Each wall is flat, endless, passes through zero and stands at right angles to its row. A trip goes straight from one point to another. Which walls does it cross, in order?
(in the rows, 128 means zero)

Walls:
(1): [155  93]
(2): [109  37]
(3): [146  80]
(4): [110 124]
(5): [51 92]
(6): [173  35]
(7): [155 167]
(8): [149 101]
(9): [122 189]
Trips:
[156  94] to [144  86] -> 5
[80 97] to [63 86] -> none
[ 75 114] to [158 170] -> 9, 2, 7, 5, 4
[138 144] to [150 166] -> none

Walls:
(1): [180  92 116 130  99  96 121 148]
(2): [153 206 191 122 122 100 244 185]
(3): [236 198 156 121 176 176  53 107]
(4): [156 107 116 114 181 138 119 139]
(5): [166 127 120 194 134 139  72 136]
(6): [153 144  91 180 148 114 133 135]
(7): [ 63 122 156 122 157  89 162  53]
(8): [166  79 233 190 152  94 130 125]
(9): [149  40 175  95 195 146  83 106]
Trips:
[105 147 169 162  50  96 178  60] to [127 111 146 137 117 108 143 159] -> 1, 7
[141 181  36 146 134 119 121 117] to [ 69 133 147 138 101 142  56 104] -> 4, 7, 6, 9, 3
[ 59  62 124 132 151  55 136 151] to [186  76  77 136 207 151  86  50] -> 6, 5, 3
[111 216 225 162 153 191  52 154] to [159 164 149 128  99 176 149 176] -> 9, 8, 1

Walls:
(1): [ 92 119 164 150 124 151 129  48 134  61 138 174 189 112]
(2): [204 117 184  91 102 135 173  51 137  44 129 107 153 189]
(3): [193 106 123 238 200 104 130 123 133 211  94  82 131 107]
(4): [ 85 123  72 101  69 141 171 115 115 127  48 142 167  83]
(5): [163 133 144  64  74 127 186 142 111 141 122 106 151 157]
(6): [171  86 100 117  83 102 140 114 105  82 172 137 125  78]
(7): [127 159  84  84 132  70 180 108 132 117 185 175 164 137]
(8): [158 131 106 139 158 116 131 116  82 116 164 129 157  99]
Trips:
[123  68 165 163 123 161 167 108 108 141 106  98  84 144] to [ 85 174 148 123 111 117 155 155 179 134 159 155 153 184] -> 1, 3, 7
[160 164 171 141  90 135 153   7  94 122  78 152  83 107] to [ 95 158  79  76 176 119  99 143 195 114 147 148 168 182] -> 3, 7, 6, 5, 4, 2
[182  71 103 159 179 126 133  99 149 154 133 170 146 135] to [193 108 205 197 198 186  73  88  51 132 136 149 127 143] -> 7, 6

Walls:
(1): [135 171 103 168  80 129 110 136 195  62 123  99 211 151 225 162 128 148
  91  69 160 125 130  86  75  97  94 153 156  87 163 105]
(2): [101 184 116 170  66 140 116 134 101 158 151  81 127  71  84 142 169  80
 186 100 124 122 142  99  80 112  95 190 150 132 134 117]
(3): [141 147 104 190  24 140 126  98 155  88 122  95 132  88 103  97 163 141
 116 194 146 134  88 140 137 104 151 132 113 203 145 161]
(4): [173  44  67  78  97 108 167 117  47 120 100 158 129 119 175 108  93 174
 179 178 176 107 143  74 190 112 126 104 128  55 165  48]
(5): [113 159 151  64 145  89 132 101 152 170 118 182 126 108 126 151 124 134
 100  51  82 121 169 139 103 173 126  94  78 172  91 126]
(6): [160 125  77 136 135 189  57 137 120 128 105  25 169  90  73  98 167 132
 163 100 141 161 116 137 157 189 133 118 214 122 145 139]
(7): [150 175  81 172 159 128 116 131 123  91 188 199 167  74  52 128 153 108
  95  62 160 120 186 182 123 163  29 156 155 133 119 148]
(8): [147 121 188  12 133  79 108  76 167 115 123 102 234 136 176 119  43  87
 137 122 204 178 113  79  90 156 153  80 219 138 171  90]
(9): [129 127 135 149   7 126 165  82  85 103  58 169 152  85  47 158  99 104
  81 117 117 125 123 124 111 101 120 133  93 126 197 161]
Trips:
[185 109 172 128  86 138 123 142 155 139 156 122  54  76  99 154  65 131
 108 193  95 107 120  50 103 157 155 142 143 198  79 167] to [148 154 113 122  87 109 171  95 129 152 146  85 175 184 134  83  60 123
  45 202  76 130 158 179  50 138 158 142 153  71 141 122] -> 8, 2, 5, 1
[160 180  84 103 113 119 160 180 149 117  39 101  82 119 219 154 138  64
 148 127 101 105 188 131  76 169 166 215 118 128 171 131] to [188  83 144 132  45 164  69 178  95 163 161 102 133 105  87 159  97  63
 136 145 145 188 184 132 233 115  89 126 197 167  99  82] -> 4, 6, 5, 8, 3, 7, 1
[ 82 181  81 159 138 124 170  92  93  70 102 107 164 165 101  98 118 124
 124 161 114 147 185 143  11  95 135 129  97 119 146 119] to [ 82 144 201 161 123  90  92 103 120 121 201 142  82 153 127 156  33 195
 171  71 101 108 127 168  89  77 152 127 170 197 114  87] -> 5, 8, 3, 7, 9, 1
[ 82 158 195 142 144 118 203 148 181 151 128  88 123 143  86 130 166 120
 184 171 178 105  77 132 116  84 159 133  91 110 171 174] to [159  91 182 208 128 143 122 240 131 153 137 120 153  96 162 179  70 139
 225 220 164 103 102 165 110 127 163  91  89 140 142  92] -> 9, 4, 2
[165 194 144 130 107 181 158 100 101 176 140  68 126 134 102 166 101 109
 127 144 105 191  59  72 162 123 106 109  64 159  66 168] to [111 117  98 123 184 117 101  59 125 123  88 156  96 143 141 126 116 162
  63 158 117 157 161 102  81  90 174 157  91 132 133 149] -> 6, 2, 3
[163  86  97 121 124 140  89 151 151 220  63 167 105 131 104 182 131 136
 165 146 193 108 173 156 148  95 148 141 142  93 129 133] to [186 140 108  93 100 193 213 148 112 135 104 198 152 107 105  59 136 153
 111 187 106 101 118 187 121 148 111 115 101 215 139 151] -> 7, 3, 5, 6
[166 175 172 117 115  82 116 130 142 199 141  87 125 130 120 101 135  73
 127 148  54 203  73 115 129 105 105 125 147 141 130 119] to [159 102 148 167 169 131 140 116 174 103  77 190 129 105 142 123 136 103
 129 130  82  75 129 173 176  95  55 119 167 104  98  89] -> 3, 6, 7, 8, 2, 4, 1

Walls:
(1): [ 90 185 186 121 165 115 149 119 165 133 131 135 152 148 144  96 131 138
 150  58 164 114 168  76  83 136 177 153 114 134 101 126  97 123 110 142
 103 161 130  74 140  89 117 160 143  70 151 123]
(2): [ 71 106 130 143  88 136 134 156 127 124 112 136 224 140 146 152 122 191
 196 130 122 122 170  72 138 130 162 168  95  86 180 104  93 197 108 124
 121  93 106 154  61 132  96 108 147  93 105 127]
(3): [ 45  92  89 151 112  57 143  98 158 155 188  96 127 134 128 148 141 105
  35 119 159 185 180 159 109 161 135 114 150  85 137  80 149 134 134 195
 139 128 119 127 137 134 158  94 118  97 168 113]
(4): [103 125 170 115  50 159 139 109 141  92  23  74 165 171 100 117 134 104
  87 190 112 116 136 170 106  79 139 106 121 151 144  76  99  91 109 138
 120 142 163 159 109 120 170 150  91 138 143 158]
(5): [130 124 157 110 155 163  69 144 163 143 102 120 128 148 104 157 120 112
 164 142  89 105 177 140 153  87  63 114 122 160 159 150 110 150 112 158
 135 114  82 103 125 101 148 103 133 139 136  69]
(6): [ 91 118 108 129 113  69 110  74 144 167 153 177 105 118 110 111 114 133
 117  73 108 114  79 112 194 159 152 119 129 197  58 109 150 154 201 163
 125 117 104 106 152 106 119 101 114 169 104 135]
(7): [161  75 115 193 183 115 117 133 153 178  86 179 143 135 142  98 115 164
 166 111 168 180 152 132 169 114 154 143  85 113  99 134 121 104 128 154
 110 159  98  89 123 152 145 113 134 121  84 110]
(8): [ 81 107 158 189 105 141 158  92 166 159 150 153 133 137 162 155 144 114
 142 131 102 142 115 150  79 178  98 114  72 187 126 167 118 104  97 172
 108 116 148 124 114 138 140 153 123  97 138 132]
(9): [109 107 151  98 112 113  94 127  91 126 142  85 125  96  90 114 111 131
 169 104 162 114  62 125 133 126 164 160  97 140  86 132 174 117 130 150
 139  84 104  89 142 104 130 116 134 125 156 108]
(10): [151 144 141 128 141 137 139  83  84 103 134 147 100 137 181 139  99  79
 101 117 123 167 168 134 136 129 189 132  76 134 133 157 113  99  67 140
  95 120 111 127 144 159 100 112 142 120 152 185]
(11): [ 65 172 148 183 118 125 128 141 179 111 101  92 103 118 126 111  99  89
 125  91 119 127 140  59 168 150 126 113 113 149  61 167 117 124 144 173
 132 127 145 124 118 131 143 100 141 167 151 102]
(12): [ 75  96 141  98  88 189 144  55 136 178 129 179 192 128 151 155  83 125
 154 157 129 106 145  92 208 138 183  48 118 142 102  98 186 129 131 145
 131 119  78 123 132 126 187 107 125 107 183  80]
Trips:
[146  57 117 113 144  86 121  64  55  79  82 139 176 121 111 169 122  83
 111 114 147  87 151 114 163 141  92 155 174 122 117 128 166 108 111 102
 141 121 171 118 170 122 150 202 104 123 107  82] to [ 88  76 159 151 180 155 153 115 158 146 111 151 145 160 135 125 119 185
 181 158 164  82 136 168 129 114  91 142 121 181 146 134 151 117  86 125
 147 111 138 133 161 148  98  70 135 153 113  91] -> 5, 7, 8, 2, 4
[161 100 195 135 114 155 123 181 105  70 116  97 149 133 141 121 195 114
 134  97 132 119 109 158 158 159 144  96 197  82 182 195 145 108 110 134
  99  92 132 118  69 119 151 125 152 154 128  98] to [ 94 166 180 150  46 119 101 109 160  90 102 164 142  52 152 161 104 110
 146 142 116 104 191 124  91 149 116 176 138 114  96 195 114 144 137 128
 105 160 171 142 131 111 108 164 137 157 103  76] -> 11, 8, 9, 1
[122 172 154 103 135  85  98 124 124 108 130 101  74 163 105 178  90 177
 106  89 173 107 102 151 116 123 142 133 134  55 150 131 126 126 148 126
 106 130 151 151  99 151 102 146 137 129 114 108] to [175 174  94 136 151 153 132 122 173 159 129 111 111 123  83 148 171 104
 119  90 111 124 152 113 151 149 164 134 174  42 151 128 107 110 136 100
 144 152 128 159 151 110 128 118  94  87 118 128] -> 2, 9
[150 132 133 145 114 132 144 109 174 106 116 113 175 119 136 180 122 140
 114 131 107 152 139 150 129 150  50  98 161 123 153 110  48 103 100 136
 162 122 162 150 168  63 107  72 102  71 117 129] to [136 148 122 138 152 167 158 137 132 154 115 104 146 131 135 144 139 105
 160 134 138 111 117 145 185 116 124 131 170 109 133  95 129  94 108 122
 137 144  84 113  85 101 141 122 117 144 102 142] -> 12, 8, 3, 7

Walls:
(1): [107  99 187 122  87  99 139  95 105 132 140  99 171 197 222 146 145  96
  98  64  62 169 147 118 162  35 166  80 176 199 108 134  95 176 117 139
 158  59  88 163 213 111 171  97 138  94 142 103]
(2): [147  91 113 162 205 170 133  59 119 189 168  64  80  48 104 127 159 118
  84 226 131  18  72 115 110 142 101 118 153 178  72 188  65  90  92 128
  68 153  92 149 124 136 137  78 149 123 149 134]
(3): [ 71  89 107  92 132  33  86 112 155 158 167 142  99  90 127 118 113  93
 166 121 175 155  80 118 167  70 167 162 202  84 110 111 176 158 148  90
 145 158 132 138  99 106  65  44 120 172 184 136]
(4): [172 126 143 173 105 167  93 162 169  55 119 103 153 134 197  73 108 124
 125 110  67 148 180 124 145 130 139 150 215 187 116 129  82 142  93 115
 134 108 115 147 143  68 169 167 161 132 109 123]
(5): [146  55 199 164 166 185 199 150 145 108 112 187 151 109 137 152 189 166
 114 224 144 146 130 140 150  80 142 116 131 118  34 165 154 119 166  96
 139 160 163 153 126  91 157 165  57 109 188 175]
(6): [192  92 196 131 104 155 140 152 114 162 148 157 142 148  96  80  90 130
 100  96  97 122 123 116 122 128 119 100 155 124 111 115 186 143 112 120
 110 102  64 142 143 215  82 100 104  91 176  91]
(7): [102 140 132 113 162 158 117 127 154 109 127  94 146 100 151 156  97 104
 144 140 116 156  70 160 123 126 111 140 158 170 123 104 126 162 192 167
 113 197 114 189 132 142 101 100  58 173 118 137]
(8): [169 132 104  87  89  71 155 102 107  83 110 142 117  86 170 183 177  82
  66  90 150 150 129 146 132 153  85 120 129 163 137  88 102 135  94  73
 137 219  94 157 141 126 164 130  98 129 146 164]
Trips:
[169 103 145 150 115 114 102 140 116  30 132 112  47 137 117 127 202  86
 147 115 106 131 139 141  78 150  75 228 119 153 146  99 170 204 151  28
 165 132  89 184  91 106 118 155 164  95 172 161] to [147 138  78  92 113 112  99  98 149 149 226 137 178 139 137 120 142 145
 116 140 134 164 110  15 179 160 111 129 149 177 153 114 127 122 102 186
  99 120 155 176 149  81 110 158 200 145 141 176] -> 6, 5, 1, 2
[143 125 112  93 127 113  83 153 156  86 129 115 173 105  75 126 163  99
  98  43 122 133 122 128  42 144 104 139 121  77  69 154 155 150 138 111
 127 164 162 144 111 153 160 130 115 140 115 197] to [135  96 118  95 160 176 125 153 170 106 121 145 182 197 143 141 154  93
  70 169 170 145 153 158 137 118 104  38 175  97  89  95 120 133 186  83
  91  96 108 125 178 101  60 153 111 162  88 102] -> 6, 4, 3, 1, 8
[165 153 137 150 150 149 108 134 181 200 105 173 129  84 154 144 122 107
 126 105 146 139 177 155 211 180  73 178 140 159 143 156 145 180 135 129
 152 134 103 152 174 147 154 110 124 133 106  75] to [134 116  91 137 101  94  98 135  86 145  93  94 120 144 106 106 173 126
  57  98 119 156 190 128 109 128 137 155 111 136 144  60 195 140 123 102
 155 152 117 135 164 162  41  99 105 119  99 141] -> 3, 4, 7
[139 102 117  85 125  75 142 113  41 118 110 133  99 162  41 120 135 150
 160 105 203 139  84 189 150 161 162 190 169 127  16 118 108 110 223  93
 142  61 151 192 171 209 148 195 112 174  94 177] to [104  69 157 161 119 127 190 130 120 138 116 143 149 124 187 124 136 150
 139 176  63 121 156 106 187  76 150 145  91 134 109 169  73 122 178 136
 201  79  61 132 109  94 146 110 179 144 152 177] -> 8, 1, 7, 4, 2, 3
[ 86 123 148 168 150 121  94 183 155 164 163 160 163 140  71 105 152 136
 152  88 118 140  41 118  88 183  93 152 108 145 188 138 172 178 143 162
 125 153 114 175 152 150 107 134 125 129 134 123] to [121 178 132 135 102  93 136  85 240  97 135  75  74 117 159 114 112 193
 174 146 161 161 145 107  72 118 164 144  98  83 164 113 153 139 125 157
 228  92 169 102 122 130 139 109 114 136 170 100] -> 6, 7
[159 146 144  23 170 121 114 100  76 145  86  81 151 180 132 105 120 109
 163 111 151 149 177 167 144  93 105 155 151  98 127 155 188  94 134  66
 116 187  79 136 138 125 152 110 192 135 181  76] to [168 161 142 111  94  76 130 143 124 161 152 173 165 145 193 104 188 164
 166 146  53  79 113 127  98 123 228 148  48 180 140 133  64 171  82  95
 150 106 149 125 124 124 164 149  82 163 134  55] -> 4, 3, 6
